Rows are points. Two turns around zero, p and q, are shown by what they do to some points. Write where each new point lands after one turn and then the other. Backwards means that the second turn is done in reverse. Each puzzle has new turns, and all numbers are rounded.

Turn p:
[43 -1] => [-2 43]
[-33  11] => [ -8 -34]
[-10 -10] => [11 -9]
Turn q:
[5 4] => [-4  5]
[12 21] => [-21  12]
[ 29 -34] => [34 29]
[-31 -23] => [ 23 -31]
[-16  32] => [-32 -16]
Where do these land?
p, then q: [-10  -1] => [10  2]
q, then p: [28 46] => [-24 -48]
p, then q: [-18 -20] => [16 22]
p, then q: [  0 -25] => [-2 25]

Turn p:
[ -8 -10  -3] => [-9 -9  3]
[16  4 20] => [ 6 23 10]
[-5  3 17] => [-10  15  -1]
[-1  7 14] => [-4 15 -3]
[ -3 -14   0] => [-8 -7 10]
[  2  10 -48] => [ 27 -37 -19]
Turn q:
[ 29 -23  -5] => [ 12  27 -23]
[ -2   2 -16] => [-11  10   6]
[-18   1   6] => [ -9 -17   1]
[-9 20 15] => [  8 -20  16]
Where do these land?
q, then p: [29 14 22] => [30 15 20]
p, then q backwards: [-14  21  -5] => [  3 -25   6]
p, then q: [-11 -11   0] => [-10 -10  -7]
p, then q: [ -9  -6 -21] => [ -9   7 -21]
q, then p: [  5 -18   3] => [ 11 -14  -7]

Turn p:
[ 17 -35  11 -18] => [26 28 21 -9]
[-16   7   0 -20] => [-10   3  -9 -22]
[-22  10 -31 -16] => [ -7 -27  -6 -32]
[  2   5 -16   0] => [  6 -15  -3  -4]
[-14  -8  -2  15] => [-13  -7  16   4]
[33 20 39 40] => [ -2  18 -16  63]
Turn q:
[-15  15 -26   2] => [-15  -3 -19 -23]
[-16  11 -26  21] => [-32   0 -10 -20]
[ -1  13  24 -15] => [ 18  15 -12  16]
[-9 13 21 33] => [-27  24   0  22]
[ 27 -40  25   1] => [19 -9 44 23]
[-16  -4  11 -27] => [ 27  16  -4 -10]
[ 30  -7 -29 -15] => [  9 -43   0  -9]
Where do these land?
q, then p: [-16   6  -9  11] => [-11  -5  -8 -17]
p, then q: [  4  22  18 -35] => [  0 -22 -33 -22]
p, then q: [ -5 -13 -24  14] => [12  8 25 10]
p, then q: [  6 -29 -35   5] => [26 -3 27 27]
p, then q: [ 14  -5 -32  24] => [ 0 -7 40 14]
p, then q backwards: [  8  17  48 -12] => [-30  33  26   9]
q, then p: [-10   2  34  -7] => [  0 -11 -23  26]

Turn p:
[ -2   2  -9 -13  39 -10] => [-17  -5 -13 -21   7 -31]
[ 18 -18  18   7  -4  -4] => [26 -4 -8  7 15  3]
[-25   0   7   1 -22   5] => [-10  14  18   8   5  22]
[-24   3 -48  -1   3   9] => [-29   7  -1 -33 -29  14]
[ 14   2  -3   1 -27 -10] => [ 15 -17  14   6  -8  14]
[ 14   5  13 -10   6  10] => [ 11   6   2  10  -1 -19]
[ 6  7 22 14  4  0] => [  3  -2 -10  24  10  -3]
Turn q:
[ 12  -5   9   6 -19   8] => [  4  -8 -18  13 -11   5]
[ 14  27  24 -14  14 -10] => [  5 -19  35  20   2   4]
[-27 -14   3  -7   9   3] => [-13  -2  -3 -15  12 -23]
[ -1   7 -23 -13 -10  13] => [ -7  -5  -6 -21  -3  22]
[-25  11  21  15 -15  18] => [-34  -7  -7  11 -20 -14]
[ 10   8 -27 -13  -7 -33] => [ 31   7  17 -25 -13  12]
[ -5 -17  -5   5  16  -1] => [  1  14  -5  -3  17 -10]
[ 21 -16  -4  22  12   1] => [ 12  23 -12  18  13   5]
Where do these land?
p, then q: [  1 -25  -1   0  -8   2] => [  0 -11   4   5  13  19]
q, then p: [-14 -16  15 -19  17  10] => [-10  -5 -12 -22  24 -10]
q, then p backwards: [-11   8  17 -37  20   4] => [ -4   5   6 -20  -1 -42]
p, then q: [-4  3 -4 -4  3 -7] => [ 0 -3  0 -4  3 -9]
q, then p: [ 10  32 -22  22 -16  15] => [ -6  30  14  21 -25  18]
p, then q: [ -9  -8 -17  -3  31   3] => [  4  -7  16 -33  -1   0]
q, then p: [-14   9   9  32 -19 -16] => [ -5 -21  20  18  -6  27]
p, then q: [24 -5  9 13 -7 -2] => [ 14  14 -14  10   5  15]
p, then q backwards: [ 17   1  -6  -4 -21  -8] => [ 13  12   5 -15  -9 -14]

Turn p:
[  5   1   8  -8 -22   8   9  -3] => [-13  -7   0  -1  -8   4  22  -1]
[ -1   5   2   5  11 -17   2   1] => [ 12   1  -5  -6   1   1 -11 -12]
[  2 -18 -13  -8 -16   1   0   3] => [ 9  7  7  7  0  0 22 11]
[17  9 -5  0 26 10 -6 -7] => [ -5  -4   6 -13   3 -25 -20   5]
[-11  -7   4  -6 -10  18   2  14] => [-17  14  -2  11  -4   9   8  10]
[  9 -12   5  -2 -18   5  27  12] => [-11  16   1   0  -4  -1  30 -14]
[ 15  19  -8   7  16  -3 -17   6] => [  2  -3  13 -22   8  -2 -23   5]
[-16   6  -7  -1 -13   5  17 -10] => [ -7  -8 -18   7  13   4  15  -1]
[ -9  -4   3 -16  11  -7 -21  -1] => [ 13  -1  -5   2 -15   3 -15  17]
[-11   2  10  27  15 -20 -14 -16] => [ 17 -18   3  13   5   7 -29 -19]
Turn q:
[  9  -1   0  -6   7  15 -11   0] => [ 2 -3  0  5 -4 14 16  0]
[ -2  15   2   1  10 -11  13   9] => [17 -5 -9 -4 12 -8 -9  0]
[-6  4 -1 48 -6  0  8  2] => [  2  27   2  30  10 -13 -19  14]
[-10  -3   3  -9   1  -8 -21  -9] => [  2   9  13 -13 -10   3   6 -16]
[-15  -7  -6  -9   0   9  17  -3] => [ -5  -6   0 -13  -4 -11   4  20]
[  2  -4  -1  -8   6 -21 -40  -9] => [  2  11  17  -7  -5   6  13 -40]
[20 -4  6  0  5 -2 16 32] => [  8 -28 -19  21   0  -5  -8  -2]
[ 16  -4  -4 -10   4   1  11  -3] => [ -9 -11 -15  -2   7   2   7  -1]
[-4  1 11 -6 -8  6 11 -9] => [ -5   2  -7 -11  -7   6  -8  11]
[-10   4 -10  -2 -19  10  -2  -8] => [-11   2  18  -7   2   7  -4  13]
Where do these land?
p, then q: [12  1 11  6 21 18  1  9] => [ 12  13  16 -16  -5   1 -11 -14]
p, then q: [-13  -6   5   4 -16 -22  13   0] => [-17   6 -11   5  14   7   9  18]
q, then p backwards: [-23   0   4   1 -16  -1 -13   7] => [ 18  -8   9   4   7  -2 -21   7]
q, then p: [  4  -9 -12  12  -8   0   1   6] => [  4   1   0  10   4   9 -11 -12]
p, then q: [  1 -13   2  -6   2   3  -1 -11] => [ -6   1  -1   8   3  -7 -12  -5]
p, then q: [  1  17 -19   4   5   7   5 -24] => [  1  -5  -6  -1  -5 -26  19 -16]
p, then q: [  8   7  10 -21  -1  15  -9  -3] => [ -2 -15  16  -4 -13  -9 -15   1]
p, then q backwards: [ 27   0  18  22  -7   7 -13  11] => [-12  -5 -11  -8 -27  -7 -28  -1]
q, then p: [-19   3 -23  -1  18 -24   1  -3] => [ 22  -5 -17 -18 -17 -11  -6 -16]
q, then p: [  1   0   4 -22   1  -2  14   5] => [12 10  1  6 -6 -7 13 14]
